Each row is a point. A path goes straight from each point to the next, and from the last back to the first. The post is the endless flat space through its rows: a point in 2 columns, a line in 3, a plane in 4, and so on, so that a path can go around it. Count how often the path circles the post. Going back the other way cancels.
(in the rows, 128 means zero)

Post:
[[169 142 166]
 [ 92 105 112]]
Path, 14 rows:
[[126 113 164]
 [114 136 179]
 [ 59 127 102]
 [137 204 134]
 [ 74 136 160]
 [162 132 186]
 [ 84  47 100]
 [109  89  78]
 [231 151 125]
 [224  98 159]
 [100  87 126]
 [ 81 115 157]
 [139 173 187]
 [153 113 239]]
Times around: 0

Post (8 x 9):
[[197 113 113  53 172 139 160 197 194]
 [ 92 157 113 108  93  94 126 149  33]
 [103 178  57  89 125 108 193 151 180]
 [214 130 111  90 188  97 101  48 232]
 [138 120 144  83 165 172 195  95  86]
 [111 160 222 183  93  75 123 135  74]
 [129 160 113 113  47 169 163 138 118]
 [164 125  86 124 201 189 149 114 135]]
Path (24 x 9):
[[165 100  98  81 137  85 133 136  90]
 [167 132  95  67  96  93 195 111  65]
 [174 212  73  94 127 185 179 143 161]
 [114 185 174  43 111  66 115 110 128]
 [155 134 109  42 125 153  82 126 195]
 [123  95 168 132  75  65 140 184 177]
 [143 122  75  93 139  96 237  91 196]
 [234 145 104 107 156 148 141 151 118]
 [155 181  90 115  80 135 178 198  94]
 [183  99 166 164 159 142 196 148  93]
 [132 109  66  35  61 123 194 109 216]
 [120 138 154 126 166 118 130  96 166]
 [106 165 162 106 179 156 127  28  95]
 [101 201 156  76 140 101 240  50 146]
 [223 145  62 107 143 115 171 162 154]
 [108 172 113 118  59  77 205 130 164]
 [118  71 169 154 150 124 130 133  78]
 [ 65 130 151 124 157 110 117 108 118]
 [164 117  53 152 134 213 108  90 133]
 [141 147 169 153 132  94 204 185 148]
 [207 196 121  98  60 160 148 205 103]
 [121 163 152  31 171  94 229 100 175]
 [ 97 154 162  79 181 117 140 184 158]
 [153  77 153  92  98 146 134 112 157]]
Times around: 1

Post, 17 rows:
[[137  76 139  62 171 124 140 104 155 114 137 157 204 124 123  39  22 168]
 [109 122 166 110  65 109 146 190 126 126 109 145  87 172 196 148  82 129]
 [ 98 187 109 118 190 155 136 167 141 181 186  39  87  56 167 102 158 117]
 [140 131  95 122 134 108 175 229 117 161  45  74 184 112 155 116 116 147]
 [187 135 130  31 122 113 163  80 170  79  82 151 162 148 152  65 122  86]
 [ 95 124 136  23 109 187 133  93 197 123 189 131 162 149 203 164 156 100]
 [160  95  74  88 218  92 171 133 124 136 157  70  94 133 185 108 136  54]
 [107  42  81  64 113 102 156  92 102 161 155 138 113 103  86 161  98 196]
 [ 79  74 150  63 203  99  98 123 189  76  99  83 156 157  81 149 180 122]
 [ 92  65 155 134  94 121 104 128  87 152 191  21 135  71 149 115  89 148]
 [106  85 178  96 117 154  76 103 110  95 163 174 163  60 213 140 119 144]
 [ 70 131 166 196 144  63 166 161 135 143 131 129 189 101 126 169  92 112]
 [169 135 211 118 137 118 208 165 112  98 146 200 208 127 177 126 144 102]
 [ 72 186 101 142 227 203  92  79 154  92 141 135 224 183  64 126   7 117]
 [ 63 110  84  70 241 114 141  48  37 210 138  34  81 172 136 121 116  69]
 [108 106  84 137 138  64 142 210 137 203 104 123 173 174  55 150 178  44]
 [157 177  95 141 157  65  81 156 129 130 126 140 170  99 187 114 188 193]]
Path (16 x 18):
[[146 177  97 107 142 160 157  46 119 177 112  75 151 113 114 154  74 136]
 [ 99  88 187  41 185  80 119 145 148 184 151  85 235 141  70 114 149  72]
 [128 130 178 193 239  93 132 180  68  87 156 133 246 138  93 129 147 100]
 [100  90 129 132  95  47 171 134 118 182 124  96 157 158  99  89 156  10]
 [175  75 157  68 112 121 158 201 160 135 168 120 167 109 183  55 150 182]
 [119 124 140  48 129 204 179 122 168  93  45 103 167  87 109 174 100 128]
 [ 95 110 234  54 137 167 162 228 115 167 108  72 159  94  88 115  50 124]
 [110 191 119 125 117 132  15 134 116  68 144 134  77 127 199 154 169 105]
 [122  89  84  42 166 164 164 144 155 104 104 127 148 117 166 128 137 131]
 [162 124 148 143  91 134 128 150 148 136 153 124 119  92 168 110 159 119]
 [152 105 136  62 169 107 158 149 203 133 156 192 111 134  62 144  86 219]
 [145 125  76 157 181  70  95 188  35 168  97 143 136 111 162 182  92 120]
 [113 116 140 104 131  80 142 147 170 161 172 129 223 110 147 115 133  28]
 [203 123  96  68 180 189  81  59 105 142 144 149 159  49 154 110  61  90]
 [119 139 107 146 100  81 136 107 172 177 118 158 150 156 151 111  80  93]
 [180  90  97 122 156 108 153  62 118 157  85  36 207 117  99  41 124 129]]
Times around: 2
